Every row gives one point. Two turns around zero, p and q, are shown by what they do to some points. Where does a point land after both, in the order given? Backwards means that the second turn is done in reverse. Each puzzle has new turns, and all numbers are rounded.

Turn p:
[13 -8 42] => [ 35  10 -26]
[-10  29   6] => [-3 29 11]
[ 26  -1 -43] => [-45 -19 -12]
[-14  -7  22] => [26  3  6]
[  7   3 -20] => [-21  -6   0]
[-22 -16  -7] => [  7 -17  21]
Turn q:
[-26  18  12] => [-5  3 33]
[ 3 28 10] => [16 19 17]
[ 10 -18 -37] => [-23   7 -35]
[ 14 -27  14] => [ 12 -27 -16]
Where do these land?
p, then q: [-27   0  26] => [36  6 -7]
q, then p: [10  0 20] => [  0  -7 -21]
p, then q backwards: [  7  17 -48] => [-42 -12 -27]
q, then p backwards: [ 10 -17   2] => [ 13 -15   2]

Turn p:
[ 33 -16  31  -4] => [-26  32  13 -21]
[-48  15  14  -7] => [  2 -24  25  40]
[13 13 -3 14] => [17 15 -3 -4]
[ 18   8  -4 -10] => [ -4  16 -16   1]
[-16 -20 -39   8] => [ 12 -39 -19 -16]
Turn q:
[ 26 -29  12  18] => [ 38 -20   9   6]
[ -5   0  14 -27] => [-21  -8  19   8]
[-13 -20 -10  28] => [ 27  20 -11  14]
[11 24 16 12] => [  3   1   9 -32]
[-19  25 -31 -32] => [-48   6 -25   4]
Where do these land?
q, then p: [ 24  -6 -36  19] => [  4  -8 -40 -25]
q, then p: [-12  14  32  14] => [-15  25  10  25]
p, then q: [-20  14  15 -43] => [26 44 -5 -1]
p, then q: [  0  -9 -40  11] => [ -1 -28 -22  23]
p, then q: [  4 -28   5   5] => [-18  -1  15  17]
q, then p: [ 5 14 24 -5] => [-22   3  13  12]

Turn p:
[ 19 -20  28 -14  12   5] => [-21 -16 -19 -21  19  -2]
[ 24 -21 -41  35  19 -26] => [ 55 -19  18   2  33  11]
[ 33  29   9 -13  -1  -4] => [  8  20 -13 -35  -5 -17]
[ 13  14   0  -5  -5 -33] => [  9  17  18 -16  12 -21]
[-32  -4  -8  19 -38   8] => [-9 24 14 38 -7 25]
[-28  31   0  -3   4 -13] => [  0  10  12  16 -23 -30]
[-25   3  13  11 -15  36] => [-19   9 -22  29 -20  17]
[ -4 -31  -2 -30  24  27] => [-22 -46  -6 -13 -11  17]
Turn q:
[  7 -40  -9 -33  12  19] => [-20 -45  -1   0  25  17]
[-26  22  26  20 -20 -14] => [ -7  42  19  -4 -25  -5]
[ 15 -48 -40  -1  13   8] => [ -8 -32 -24 -13  50  -8]
[ 21  29   5  12 -11  -4] => [ 23  11   2  17 -16 -19]
[-10  31  -9   8  15  -1] => [ 18  12 -18 -10 -22   6]
[-17  31  11   3 -29   3] => [ -2  15  18  -7 -37 -15]
[ 19 -40  -4   1  30  22] => [-18 -24 -29  19  34  12]
[-11  15  20  -9 -10 -33] => [14 22 33 -4 -8 13]
Where do these land?
q, then p: [ -4 -19   6  20  19  13] => [ 18 -12   8  19 -21   0]
p, then q: [  4  38   0 -12   1 -22] => [30  9 33  3 -6  2]
q, then p: [ 26   2  -8  31 -36   1] => [ 18  12  22   1  28 -36]
p, then q: [ 24 -22  26  20 -21  22] => [  2 -20 -44 -22 -16   6]
p, then q: [-37  -8  32 -15   2 -23] => [-13  45   7 -22   5  21]
q, then p: [  9  16 -29 -27  10 -23] => [ -5 -11 -13 -42  14  17]
p, then q: [-21  -6 -27 -17  25  32] => [-36 -10  18   2  21 -31]
